Every row gives one point. The last column is the point's height on a tilted bowl or saddle (a function of degree 2), plus a little noise. Count its main directions that bend up, bend down and stay straight.
In the rows, 128 means zero.

Points (15 x 4):
[[152 209 173  45]
 [136  80 215 195]
 [111 111  77 143]
 [173  83 105 154]
 [196  61  93 183]
 [150 150 135 124]
 [137 126 132 131]
 [179 141 140 145]
 [101 140 127 133]
 [149 175  73 145]
 [125 112 106 129]
 [120 131 142 130]
 [107 154 157 133]
 [135 146 132 126]
 [143 115 201 183]]
Directions: 2 up, 1 down, 0 straight

Points (23 x 5):
[[183 216 145 135  39]
 [107 100 192 124 126]
 [ 81 193 145 188  43]
 [148  90 172  88 123]
 [155 149 179 120 107]
 [ 81  93 114 120 106]
 [153 158 117 128 121]
 [179 123 163  79 114]
 [ 98 148 175 149  99]
 [125 140  76 119 129]
 [142 151 159 100 121]
 [157 130  91 144 123]
 [ 78 127 120 171 115]
 [ 58 169 166 182  43]
 [150 129 157  78 128]
 [145 137 173 183 102]
 [112 133 101  69 121]
 [ 59 118 170 140  94]
 [152 164 125 122 118]
 [136  85 147 133 125]
 [179 153 106 157 106]
 [153  89  42 141  82]
 [130 110  82 147 124]]
Directions: 0 up, 2 down, 2 straight

Points (46 x 7):
[[127 119  47 130 142 157  77]
 [166 150  88 177 123 172 117]
 [ 70  96 178  92 156  66 152]
 [165 113 108 158 129 130 132]
 [141 125 152 101  99  80 177]
 [ 91 125 182  77 111 157 132]
 [ 56 196 148 159 145 108 183]
 [148 132 126 128  76 159 169]
 [130 169 107 110  87 140 152]
 [133  72 156 131  94 107 152]
 [160  96  83 155  61  97 108]
 [154 147 160  95 204 135 152]
 [134 157 148  94 122 168 152]
 [111 149 109 153 102 157 149]
 [150 151  92 118 249 116 205]
 [140 146  77  71 157 140  90]
 [158 167 164  89 119  92 169]
 [173 145 160 167 126  67 179]
 [ 84 106 133  91 166 148 151]
 [ 79 149 123  68  67 104 181]
 [138 114 159 144 162 142 150]
 [154 146 160 148 164 154 159]
 [105 148  80 135 119 173 131]
 [123 151 145  83  83 120 168]
 [121 164 162  88 189 154 128]
 [198 131 151 111 101 124 181]
 [141 104 119 144 140 115 145]
 [ 43 132 117 177 144 169 194]
 [171  87 126 124 126 175 161]
 [195 128 152 108 147 110 172]
 [116 123  94 133 136  80 153]
 [106 163 135  85 136 129 137]
 [115 145 123  72 157  91 138]
 [130 125 110 150 111 182 154]
 [188  59  92 151 145  98 116]
 [100 148 176 170  91 131 149]
 [161  65 115 177 104 173 121]
 [177 110 123  78  69  62 203]
 [131  96 123 170 134 158 141]
 [221 134 162 111 164 148 190]
 [155 159 139  49  96 146 142]
 [164 138  99 150 124 100 140]
 [128 147  94  61 104 127 112]
 [ 82 128 149 154 184 112 176]
 [155 177 174  95 147 122 145]
 [185 110 134 142  96  98 162]]
Directions: 3 up, 2 down, 1 straight

Points (75 x 9):
[[185 145  97 174 190 125 140 110  96]
 [107  70 137 119 145 138 127 217  55]
 [198 152 118 172 145  91  96 133 121]
 [137 100  92 164 155 124 123 166 119]
 [153 178 102  95 148 122 174  60 101]
 [154 160  97 120  96 168  91 107 103]
 [101 106 168 128 173 118 227  95 109]
 [100 175 148 148 138 127 148 115 145]
 [174 162 166  94 121  70 151  96 147]
 [133  77 126 118 157 104 112 178 107]
 [170  74 131 159  93 172 175 152 105]
 [125 171 117 127 192 119 157 129 120]
 [208 113 156 132 112 140  98 124 173]
 [ 77 152 189 160 106  69 122 109 128]
 [164 173 108 117 150 128 177 130 136]
 [ 45 149 163 116 143  83 128 175 120]
 [122 145 136 184 123 160 128 160 114]
 [134  89 125 186 120 144 171 126 104]
 [ 80 190 141 156 118 144 122  71 128]
 [162 130  65  64  90 109 182  97 216]
 [ 66 188 139 124 124 110 224 102 214]
 [129 140 165 123  55 123  96 231  43]
 [ 82 112 182 105  38 130 167 151  78]
 [179 128 111  75 158  44  89 149 133]
 [161 145 192  93 180  89  94  92 160]
 [186 174 143 171 138 156 167 156  93]
 [162 110 167  64 100 108 104 137 163]
 [147 136  99 191  90 193  89 167  75]
 [ 58 109 109 154  86 142 101 106 117]
 [122 167 165  84 130 136 113 154 149]
 [153 125 142 125  43 115 185  44 134]
 [143 113 124 227 159 130 147 169  62]
 [127 160  73 169 150  74 138 125 103]
 [110  88 104 216  87 147 126 166  67]
 [159 165 165 162  95 160 172 111 106]
 [118 141 175 155 133 132  94 148 163]
 [108 146 176 157 177 132 117 134 177]
 [176 102 161 185 169  99 112  75 102]
 [118  99 106 142 106  86 177 168 106]
 [ 43 166 119 120  98 105 123 101 109]
 [128 140 136 138 147 107 133 145 128]
 [119 183 167 106 152 154  87 110 162]
 [ 85 129 168  69 162 155 116  52  65]
 [126 145  79 117 109  95 179  84 160]
 [104 133 104 163 189 129 197 193 103]
 [ 90 141 135  84 157 157  41 121 165]
 [134  95 169 158 101 166 121 171  90]
 [ 81 134 170 134  92 132 130 184  99]
 [162 135 101 166  46 116 154 128 124]
 [111 116 170 142 169 134 105 121 163]
 [180  63 148  82 132 166 159 100 147]
 [ 81 149  60 158 127 179 152 144 171]
 [ 92  57  95  83 140 171 148 110 109]
 [123 100  80 178 104 102 120 174  89]
 [154 179 162 109 122 188  96 110 128]
 [137 113 147  89 102 118 144 153 133]
 [158 154 128 145 114 104 144 121 124]
 [139  82 141 176  61 103 179 136  91]
 [ 98 130 114  93 145 163  86 107 128]
 [ 89 141  79 114  54 116 142  70 116]
 [100 161  73 160 130 109  89 181  85]
 [149  76 113  95 165 133 135  94 130]
 [110 137 159 115 128  74 147 130 120]
 [132  86 168  68 125 163 123  99 103]
 [143 145 119 140 168 165 152 164 135]
 [157 120 132 169 151 134 135 114 123]
 [ 80  80  72  67 139  99 131 172  34]
 [150 119  56 143  70 171 128 170 104]
 [ 61  99  86 146 106 169 133 120 145]
 [157 182 115 121 164 116  64 130 139]
 [195 150 199 117  98 153  90 146 186]
 [161 114  34 121 166 137 144 127 167]
 [176 138 154 142  95 120 134 164 129]
 [ 79 206 178 130 116 132  83 190 167]
 [106 148 109 107 150 172 109  97 134]]
Directions: 3 up, 4 down, 1 straight

Points (71 x 9):
[[148 130 108 108  91 198  96 168 128]
 [155  81 165 201  82  82 148 148 187]
 [160 158 188 158 142 100 108 144 167]
 [123 123 130  87 114  74 142 128 139]
 [124 129 144 149 174 126 136 170 149]
 [ 56  79 137 178  79 181 174 147 148]
 [171  88 112 134 149 147 158  92 176]
 [105  76  52 140 179 126  64 139 194]
 [159 208 111  83 127 118 152 131 183]
 [170 150 124 128 122 169 137  76 144]
 [174  80 129 137 152 142 167 152 193]
 [ 92 127 142 120 154 190 134 122 131]
 [153 141 103 122 121 124 128 138 142]
 [136 171 126 137  83  82  41 163 164]
 [169 126  97 113 135 104 121 153 139]
 [ 96 136 112 169 170 179  58 195 185]
 [159 179 143 132 130  92 177 122 194]
 [128  67 166 141 124 113 160  88 182]
 [155 158  67 111 152 155 107 130 138]
 [105 109 197 209 115 131 155  83 114]
 [106 130 169  98 139 119 142 107 145]
 [144 110 132 141 173 119 139 212 180]
 [144 114 132 164 141  98 109 135 155]
 [149 194 101 112 133 164 177 119 168]
 [ 79  92 150 110 117 179 109 180 175]
 [164 146 129 173 122  82 117 160 154]
 [159 198 112 105 134 140  96  88 180]
 [120 172  95 153  94 181 151 146 123]
 [ 95 120  99 153 119 119 168  64 172]
 [147 142 132 178 112 196 116 136 125]
 [ 87 157 133 103 124 146  40 132 186]
 [ 68  91 134 102 115  53 152 215 166]
 [102 138 113 145 124 131 107 119 139]
 [ 73 162 141 136  63 109 158 173 154]
 [165 127 151 128 141 141 156  90 159]
 [118  92 157  79 201 165 116 118 104]
 [ 77 172  86 132 146 134  98 149 150]
 [112 162 106 128 113 137 131 138 141]
 [ 85 157  89  96 122 176  94 122 150]
 [115  88  85 142 176 189 154 133 175]
 [133 112 161 128 124 155 125 135 148]
 [151 111 125 133 170 148  94 131 156]
 [133 108  91  97 117 152 138 144 129]
 [111 142 126 100  57 212 145 117  75]
 [129 127  69 155 131  82 141 112 143]
 [118 162 182 166  36 108  86  86 116]
 [148  66 148  39 131 155 152 134  99]
 [135 150 143 102  72 163 132 142 131]
 [117 151  97 161 129 115 158 122 148]
 [140  98 124  99  97 128 101 136 134]
 [111 159 110 110 151 136  74 184 163]
 [155  87 126 136 182 188  73 142 178]
 [127 102  98 147 148 128 124 118 159]
 [ 93 148 120 136 155 153 139 159 150]
 [140 167 211  76 116 139  95 134 177]
 [121 114  87 149  86 126 160 147 132]
 [166  99 127 109  87  83  96 132 140]
 [157 145 107 153 176 127  81  68 182]
 [139 137 168 113  99 172 155 191 182]
 [136 112 133 122  46 140 149 195 148]
 [116 141 128  89 146 108 118   7 203]
 [131 134  74 115 137 122  63 151 146]
 [ 92 147 169 178 125  80 141 133 124]
 [154 119 155 148  91 163 190 139 168]
 [107  86 112  54 140  91  86 107 119]
 [135  90  57 120 123 104 166  66 179]
 [ 81 126 102 141 152 159 157 200 184]
 [114 125  60  93 117 138 142 112 127]
 [133  73 129 133  42  77 179 134 147]
 [168 104 103 127  93  68 135 143 137]
 [ 94  98 135  91  84 159 140 166 145]]
Directions: 4 up, 3 down, 1 straight

Points (72 x 9):
[[194 118  77  86 163 157 152 138  73]
 [103 156  92 133 149 134 111 108 113]
 [197 189  94 109 165 128 143 225 100]
 [105 127 176 157 158 148 158  91  92]
 [112 107 140 165 181  71 111 111 109]
 [186 132 173  86  76 223  87 173  56]
 [110 116 111  94 149 127 131 147 106]
 [124 131 125 125 177 130 103  47  89]
 [ 82 113  99 105 142  48 147 141  82]
 [146 128 115 116 165  78 114 137 131]
 [230 119  92  90  62  96 123 167 116]
 [191 123 142  75 105 127 121 176 126]
 [138 117 162  83 138 156  98 107 101]
 [105 124  62  77  82 145 111  98  80]
 [155 100 126 136 136 102 164 113 117]
 [164 177 112  67 106 144 130 140 105]
 [ 73 142 106 118 115 163 136 116 104]
 [ 54 142  86 123 123 190 104 142  82]
 [142 168  79 104 138 137 158 121 104]
 [ 92 140  59  58 145  80 178 152  42]
 [178 170  95 203 158  85 126 151 125]
 [ 89  75 131  80 147  99  86  66  81]
 [ 75 123 135 103 100 159 111  81 101]
 [127 144 225 123 116 133 166 142  89]
 [165 138 170 122 147 139  85 133 128]
 [150 145 128 106 131  92 147 106 122]
 [124 129 150 127  97  89  86 152 140]
 [ 73 169 156 131 147  84 172 141  92]
 [ 87  88  56 146 169 117 117 148  63]
 [126  63 122 133 126 148 108 213 107]
 [166  94 175 147 152 167 113 139 105]
 [157 186 122  97 127  95  68 112 131]
 [130 129 124 138 145 123 127 180 126]
 [142  78 163 129 145 105 161  72  80]
 [ 80 134 163 178  96 189 117 106  94]
 [171  56 103 142 166 177  79 157  70]
 [205  89 136 159 155  46 130  99 122]
 [155  97 150 122 166  58 151 128 117]
 [ 88 157 180 145 148 139 120 169 110]
 [103  83 114 134  85 142 120 156 118]
 [133 159 104 132  59 153 152 147 115]
 [186 168 153  87  88 102 109 137 127]
 [144  93 140 135 136 128 118 140 127]
 [143 135 144  84 111 142 146  64  80]
 [157 106 159 166 182  73 181 104 102]
 [179 163  85 141 134 134  48 105  97]
 [135 171 118  91  54 106 133 133 117]
 [149 145  69 121 136 104 129 116 110]
 [170  55 160 128 117  95 136 161 136]
 [ 63 143 209 197 166  97 208 153  42]
 [115 102 112 133 165  59 159  41  60]
 [160 165  98 174 118 152 116 110 109]
 [113  73 185  42 118 168  69 100  69]
 [134  70 173 123  70 123 177 143 116]
 [226  95 156 144  89  77 159  86 103]
 [149  62 168  84 119 155  71 154 112]
 [160 111 146  75 145 117 145  80  83]
 [146 166  64 125 126 145 149 194  89]
 [148 107 141 109 112 122 167  94 101]
 [144 109 197 124 133 126  67 156 132]
 [106 100 151 115  99 115 177 167 113]
 [155 144 161 127 129 169 118 153 118]
 [132 141  82  93 127 110 209 142  80]
 [146  56 169 152 180 142  62  68  56]
 [119  73  95  87 118  79 170  69  56]
 [152 159 113 157  86  89 161  77 111]
 [150 150 164  82 164 108 161 182 104]
 [148 127 135 179  88 110 127 148 132]
 [126 146 166 129 150 154 102  73  99]
 [179 178 122  98 114 121  73 118 125]
 [148 173 186 140 142 125 155 110 112]
 [ 81 138  64 113 105  72 141  79  78]]
Directions: 0 up, 5 down, 3 straight
